Rows are points. To make a cloud, some directions were put in groups of two or more. Within a group, all points are equally far from the middle, so they leave a hole (a ring in 2 directions, a hollow ball in 3). The other directions are filled evenly. Then the cloud was stretched, turned, moved and blurred a little. How many holes are there, and how many directions does each take, smallest first?

Cloud (22 x 3)
[[ -3 -19  11]
 [ -6  51  24]
 [ 20  27 -45]
 [ 47 -13 -27]
 [ 21  -3  59]
 [ 16  24  37]
 [-30  15 -29]
 [ -6 -11  32]
 [-24  -3  -2]
 [ 55 -25 -30]
 [ 50  16 -24]
 [-37 -15 -18]
 [-12  40  22]
 [ 35   1 -44]
 [ 47  -4 -25]
 [ -1  -4 -60]
 [ -6  -5  41]
 [ 41  29 -13]
 [ 24 -57  -4]
 [-53 -28  -2]
 [ 23  56   6]
 [-31  12 -28]]
Holes: 0

Cloud (29 x 4)
[[-26  17  28 -15]
 [ 22 -29  -5  13]
 [ -1   6 -32  34]
 [ 30  -8 -15 -31]
 [  3 -11  -3  31]
 [  8   5 -15  16]
 [ 39 -51 -11 -23]
 [ 12  41 -36  11]
 [ 58 -10  21   2]
 [ 45  -8 -14  17]
 [ 10 -37  -2 -42]
 [-33  14  12  11]
 [ 37  -7 -35  10]
 [ 43   6 -20 -21]
 [ -9  -4  -9  14]
 [ 30 -23  41  -5]
 [ 19  39  21   6]
 [ 37 -49  23 -18]
 [-38  -6 -17  12]
 [ 44   4  -5  -9]
 [-11 -17   2 -60]
 [ 17  34 -47  16]
 [-16  -1 -40   3]
 [  4  16   4 -30]
 [ 59 -13  -7   0]
 [ 55 -34   0   7]
 [-44 -20 -10 -24]
 [ 14  -6 -21 -58]
 [ -7   4 -26 -18]]
Holes: 0

Cloud (56 x 6)
[[-19  29  47  22 -22 -16]
 [  8   2 -49   5  19 -27]
 [-23 -23  -2  42  12   4]
 [  8  -8 -13   4 -56 -29]
 [-29  15  51  11 -15  21]
 [ 20  32  13 -20 -25 -53]
 [ -7  49  24  -8  -3 -50]
 [-33 -25  22 -37  -6 -29]
 [ 26 -31  32 -10  -2 -40]
 [-37   3  -5 -40  -5 -40]
 [-18   3   0 -13 -14  60]
 [-31  -6  -6   4  19 -59]
 [ 37  14  31   8  20 -44]
 [-24  -3 -44  18  -1  -2]
 [ 26  -5  45  11 -33  20]
 [ 20 -39  29  15  26  -5]
 [ 38  37 -35  14 -17   1]
 [ -5  16  33   8 -21  53]
 [  8  34  14  53   4 -22]
 [-33   5  -6  17  43 -30]
 [ 30  47 -14  18   4  27]
 [-29  -2  38 -43   2 -18]
 [ -1 -15  -2 -18  28 -59]
 [  5 -24  -8 -29 -17 -55]
 [ 38  26   2  12  23 -50]
 [ 10   0 -50  -3  -7 -38]
 [  9 -23   5 -39  36  -5]
 [-11 -48  36 -10   8  -3]
 [  3 -16  15  25 -49 -15]
 [-29  34 -22   2 -14  33]
 [  3  43 -18 -43  -5   3]
 [ 33 -22  20 -23 -21 -42]
 [ -6  20  28  24 -47 -18]
 [-28  30 -39 -14   0  12]
 [ 13 -14  18  -1 -54 -28]
 [  6   1  -7 -48  19  30]
 [-48   7  40   5 -15  15]
 [ 32  31 -28 -10 -41 -16]
 [ 37  42 -16  -5  -7  30]
 [ 14 -17 -22   1  42  18]
 [ 25 -20  12  35  34  -8]
 [ 33  29 -29  37   8 -16]
 [-30 -39  20  21  -6   6]
 [ 30  23  43  18  22  15]
 [ -3  23  16   8  20  56]
 [ 41 -17 -14 -11  33 -22]
 [-15  23  31  22  17  44]
 [ 28   8 -49   2 -19 -26]
 [-34 -25   6  12  -6  39]
 [ 25 -10  36  26  19 -37]
 [ 28  36  25  29  28 -28]
 [ 36   2  39  15 -14  34]
 [ -7   7 -17 -44  30 -24]
 [ 10  13  46 -31 -32   2]
 [-17 -13  13 -59  -8  -3]
 [  8 -13 -18  19  47   4]]
Holes: 2 (2, 4)
